Rows are points. Each copy is the shape, with its points in the same order, stretched, turned, moved and blurred by noise. Say if it was mirrored as well.

Shape (7 x 2):
[[ 0.24 -0.27]
 [ 0.22 -0.18]
 [ 0.06 -0.22]
 [-0.45  0.08]
 [-0.31  0.19]
 [ 0.07 -0.17]
 [-0.16  0.49]]
Copy 1, 7 rows:
[[-0.01 -0.60]
 [ 0.07 -0.47]
 [-0.09 -0.34]
 [-0.13  0.21]
 [ 0.02  0.18]
 [-0.02 -0.39]
 [ 0.34  0.19]]
Copy 1 is: only turned
Copy 2:
[[ 0.18 -0.33]
 [ 0.10 -0.31]
 [ 0.16 -0.17]
 [-0.01  0.50]
 [-0.15  0.38]
 [ 0.12 -0.10]
 [-0.52  0.29]]
Copy 2 is: mirrored
Copy 3:
[[-0.25 -0.46]
 [-0.18 -0.37]
 [-0.29 -0.24]
 [-0.23  0.37]
 [-0.05  0.33]
 [-0.25 -0.23]
 [ 0.28  0.34]]
Copy 3 is: only turned

Shape (8 x 4):
[[-0.21  0.07  0.08 -0.07]
 [-0.35  0.06 -0.09  0.44]
 [ 0.15 -0.11 -0.48 -0.30]
 [ 0.41  0.01 -0.62  0.05]
 [ 0.05 -0.17  0.12  0.32]
 [-0.50 -0.16  0.18 -0.02]
 [-0.20  0.39 -0.31 -0.29]
 [ 0.19  0.22  0.21 -0.07]]
Copy 1, 8 rows:
[[-0.25 -0.10 -0.05  0.13]
 [-0.48  0.19 -0.37  0.29]
 [ 0.10 -0.10 -0.37 -0.23]
 [ 0.32  0.31 -0.46 -0.20]
 [ 0.02 -0.02 -0.22  0.49]
 [-0.38 -0.34 -0.17  0.25]
 [-0.38  0.15 -0.07 -0.44]
 [ 0.10  0.13  0.23  0.09]]
Copy 1 is: only turned
Copy 2, 8 rows:
[[-0.16  0.13 -0.07 -0.06]
 [-0.40  0.13 -0.23  0.41]
 [ 0.09 -0.45  0.26  0.08]
 [ 0.29 -0.43  0.24  0.51]
 [ 0.04 -0.07 -0.46  0.22]
 [-0.46  0.05 -0.30 -0.17]
 [-0.18  0.14  0.50  0.04]
 [ 0.28  0.20 -0.05 -0.04]]
Copy 2 is: mirrored
Copy 3, 8 rows:
[[-0.14  0.30 -0.05 -0.13]
 [-0.46 -0.13 -0.24 -0.39]
 [ 0.40 -0.01 -0.37  0.30]
 [ 0.37 -0.61 -0.23  0.14]
 [-0.34 -0.05  0.28 -0.05]
 [-0.52  0.43 -0.18 -0.06]
 [ 0.23  0.20 -0.51 -0.24]
 [ 0.18  0.13  0.30 -0.24]]
Copy 3 is: mirrored
Copy 4 (8 x 4):
[[-0.03 -0.24 -0.13 -0.07]
 [ 0.07 -0.30 -0.45  0.43]
 [-0.43  0.22 -0.21 -0.12]
 [-0.19  0.53 -0.34  0.07]
 [ 0.08 -0.08  0.00  0.42]
 [-0.17 -0.61 -0.16  0.09]
 [-0.10 -0.09 -0.49 -0.47]
 [ 0.23  0.00  0.05 -0.22]]
Copy 4 is: mirrored

Shape:
[[-0.02  0.13  0.49  0.15 -0.37 -0.01]
 [-0.16  0.10  0.31 -0.41 -0.35  0.36]
 [ 0.01 -0.06  0.08  0.03 -0.28 -0.21]
 [ 0.48  0.02  0.24  0.37 -0.29 -0.06]
 [-0.10 -0.32 -0.11 -0.20  0.19 -0.32]
 [ 0.52 -0.08  0.19  0.40 -0.15 -0.11]
 [ 0.01  0.37 -0.29  0.48  0.48  0.28]
 [ 0.46 -0.21  0.05  0.36  0.16 -0.33]
 [-0.15  0.14  0.13 -0.33 -0.44 -0.01]
 [ 0.20  0.45 -0.37  0.37  0.19  0.32]
 [-0.29  0.15 -0.29  0.03 -0.06  0.22]
 [-0.06  0.34  0.15 -0.24 -0.11 -0.07]]
Copy 1 (12 x 6):
[[ 0.01  0.27  0.31  0.11 -0.11 -0.36]
 [-0.43  0.25  0.45 -0.42 -0.03 -0.02]
 [ 0.09  0.25 -0.15 -0.01 -0.16 -0.24]
 [ 0.51  0.16 -0.01  0.25 -0.48 -0.13]
 [ 0.00 -0.08 -0.49 -0.15 -0.01 -0.18]
 [ 0.59  0.01 -0.14  0.32 -0.52 -0.13]
 [ 0.64 -0.14 -0.06  0.30  0.35  0.28]
 [ 0.65 -0.20 -0.43  0.32 -0.42 -0.19]
 [-0.21  0.42  0.15 -0.38 -0.01 -0.16]
 [ 0.68  0.04 -0.02  0.15  0.12  0.37]
 [ 0.02  0.24 -0.05 -0.07  0.25  0.18]
 [ 0.08  0.21  0.17 -0.33  0.13 -0.21]]
Copy 1 is: only turned
Copy 2, 12 rows:
[[ 0.54  0.17  0.18  0.19 -0.17  0.12]
 [ 0.10  0.37  0.31  0.07 -0.51  0.38]
 [ 0.32  0.07  0.15  0.07 -0.23 -0.34]
 [ 0.48 -0.34 -0.03  0.38 -0.27 -0.13]
 [-0.21  0.14  0.31 -0.05 -0.01 -0.49]
 [ 0.37 -0.38 -0.04  0.37 -0.10 -0.18]
 [-0.26 -0.09 -0.58  0.12  0.34  0.23]
 [ 0.16 -0.37  0.00  0.37  0.08 -0.46]
 [ 0.20  0.35  0.19  0.03 -0.52 -0.05]
 [-0.19 -0.14 -0.69  0.17 -0.08  0.20]
 [-0.14  0.21 -0.17 -0.26 -0.17  0.04]
 [ 0.05  0.36  0.00  0.26 -0.25  0.01]]
Copy 2 is: mirrored

Shape (15 x 9):
[[ 0.04 -0.03 -0.31 -0.31  0.21  0.62 -0.05  0.14 -0.24]
 [ 0.20  0.36  0.14 -0.82  0.50  0.03  0.44  0.37 -0.37]
 [-0.36 -0.29 -0.03 -0.11  0.21  0.42  0.09  0.11 -0.37]
 [ 0.20 -0.12  0.12 -0.33  0.23 -0.20 -0.12  0.25 -0.04]
 [-0.11  0.05 -0.04  0.06  0.05  0.57  0.23 -0.11 -0.17]
 [-0.24 -0.52  0.08 -0.09 -0.33  0.04  0.07 -0.47  0.33]
 [-0.13 -0.12  0.28 -0.19 -0.27 -0.25 -0.56 -0.21  0.21]
 [-0.13 -0.54  0.05  0.11  0.01 -0.23 -0.30 -0.37  0.01]
 [ 0.47  0.19  0.21 -0.18  0.14 -0.30  0.15  0.23 -0.02]
 [-0.39 -0.07 -0.33 -0.09 -0.24  0.37  0.44  0.03 -0.50]
 [-0.10 -0.52  0.29 -0.02 -0.13 -0.03 -0.10 -0.15  0.14]
 [-0.02  0.56  0.11 -0.41  0.66  0.07  0.42  0.28 -0.21]
 [-0.08  0.03  0.16 -0.09  0.04 -0.26 -0.05  0.17  0.13]
 [-0.05 -0.25 -0.18 -0.11  0.05 -0.32 -0.22 -0.12  0.41]
 [ 0.03 -0.20  0.28 -0.27  0.16 -0.20 -0.15  0.48  0.33]]
Copy 1 (15 x 9):
[[-0.30 -0.07 -0.23  0.05  0.19  0.26 -0.34  0.20 -0.20]
 [-0.32 -0.29 -0.10 -0.36  0.64 -0.03  0.44  0.42 -0.01]
 [-0.46 -0.35 -0.09 -0.04 -0.10  0.05 -0.14  0.01 -0.37]
 [ 0.10 -0.23  0.12 -0.25  0.04  0.14  0.15  0.09  0.18]
 [-0.51  0.05 -0.16  0.26  0.08 -0.08 -0.11 -0.04 -0.16]
 [-0.39 -0.11 -0.13 -0.16 -0.44 -0.20 -0.18 -0.39  0.49]
 [ 0.14 -0.32  0.32 -0.12 -0.29 -0.34 -0.32 -0.09  0.49]
 [ 0.05 -0.17  0.07 -0.26 -0.38 -0.10 -0.17 -0.52  0.07]
 [ 0.14 -0.02  0.05 -0.05  0.18  0.00  0.49  0.13  0.31]
 [-0.55 -0.08 -0.42  0.06 -0.26 -0.26 -0.05  0.26 -0.34]
 [-0.13 -0.35  0.07 -0.05 -0.36 -0.05 -0.05 -0.33  0.28]
 [-0.45  0.07  0.17 -0.24  0.59 -0.15  0.48  0.27 -0.15]
 [-0.10 -0.06  0.28 -0.13 -0.14 -0.14  0.20  0.07  0.24]
 [ 0.00  0.21  0.17 -0.41 -0.32  0.00 -0.10 -0.16  0.39]
 [-0.03 -0.29  0.43 -0.21 -0.14  0.23  0.18  0.17  0.38]]
Copy 1 is: mirrored
Copy 2, 15 rows:
[[ 0.00 -0.31 -0.35  0.30  0.09  0.09  0.50  0.31  0.08]
 [ 0.63  0.17  0.22 -0.12  0.08 -0.22  0.54  0.93  0.17]
 [-0.36 -0.16 -0.05  0.09  0.15 -0.02  0.59  0.29 -0.27]
 [ 0.22 -0.15  0.13 -0.24 -0.09 -0.10 -0.13  0.33 -0.09]
 [-0.15  0.04 -0.01  0.40  0.28  0.21  0.68 -0.03 -0.06]
 [-0.26  0.02  0.07 -0.40  0.02 -0.05  0.24 -0.68 -0.18]
 [-0.45 -0.10  0.19 -0.22 -0.22 -0.30 -0.36 -0.40  0.06]
 [-0.34 -0.07 -0.09 -0.26  0.04 -0.12 -0.25 -0.30 -0.46]
 [ 0.51  0.16  0.32 -0.07 -0.04  0.09 -0.09  0.31 -0.05]
 [-0.35  0.31 -0.18  0.28 -0.10  0.28  0.88  0.22 -0.23]
 [-0.22 -0.15  0.25 -0.32 -0.01 -0.12  0.08 -0.37 -0.31]
 [ 0.37  0.24  0.23  0.08  0.47  0.06  0.43  0.85  0.28]
 [-0.14  0.06  0.27 -0.19 -0.02  0.10 -0.12  0.12  0.05]
 [-0.07 -0.09 -0.13 -0.40  0.04  0.19 -0.38 -0.17  0.04]
 [ 0.05 -0.36  0.42 -0.46 -0.05  0.05 -0.16  0.20  0.11]]
Copy 2 is: mirrored
Copy 3:
[[ 0.16  0.16 -0.33 -0.29  0.38  0.51 -0.07  0.50 -0.47]
 [ 0.08  0.55  0.37  0.04  0.59  0.35  0.64  0.63 -0.41]
 [-0.03 -0.16  0.13 -0.16  0.48  0.45 -0.12  0.41 -0.32]
 [ 0.22  0.18  0.16  0.30 -0.07  0.10  0.24  0.19 -0.15]
 [ 0.13 -0.09 -0.04 -0.57  0.53  0.25 -0.11  0.29 -0.19]
 [-0.22 -0.27  0.05 -0.41 -0.06  0.17 -0.09 -0.36  0.33]
 [ 0.04  0.02  0.18  0.06 -0.49 -0.14 -0.26 -0.33 -0.15]
 [ 0.08 -0.28  0.03  0.11  0.09  0.14 -0.19 -0.32  0.10]
 [ 0.40  0.20  0.28  0.15  0.01 -0.11  0.56  0.20 -0.13]
 [-0.38 -0.35 -0.05 -0.56  0.72  0.23  0.11  0.17 -0.50]
 [ 0.10 -0.30  0.27 -0.04 -0.16  0.22 -0.04 -0.16  0.18]
 [ 0.10  0.53  0.33 -0.05  0.69  0.06  0.35  0.67 -0.18]
 [ 0.04 -0.01  0.24  0.09 -0.06 -0.22  0.10  0.13  0.02]
 [-0.07 -0.02 -0.15  0.11 -0.12 -0.04  0.00 -0.16  0.30]
 [ 0.13  0.12  0.28  0.33 -0.45  0.05  0.22  0.35  0.15]]
Copy 3 is: mirrored
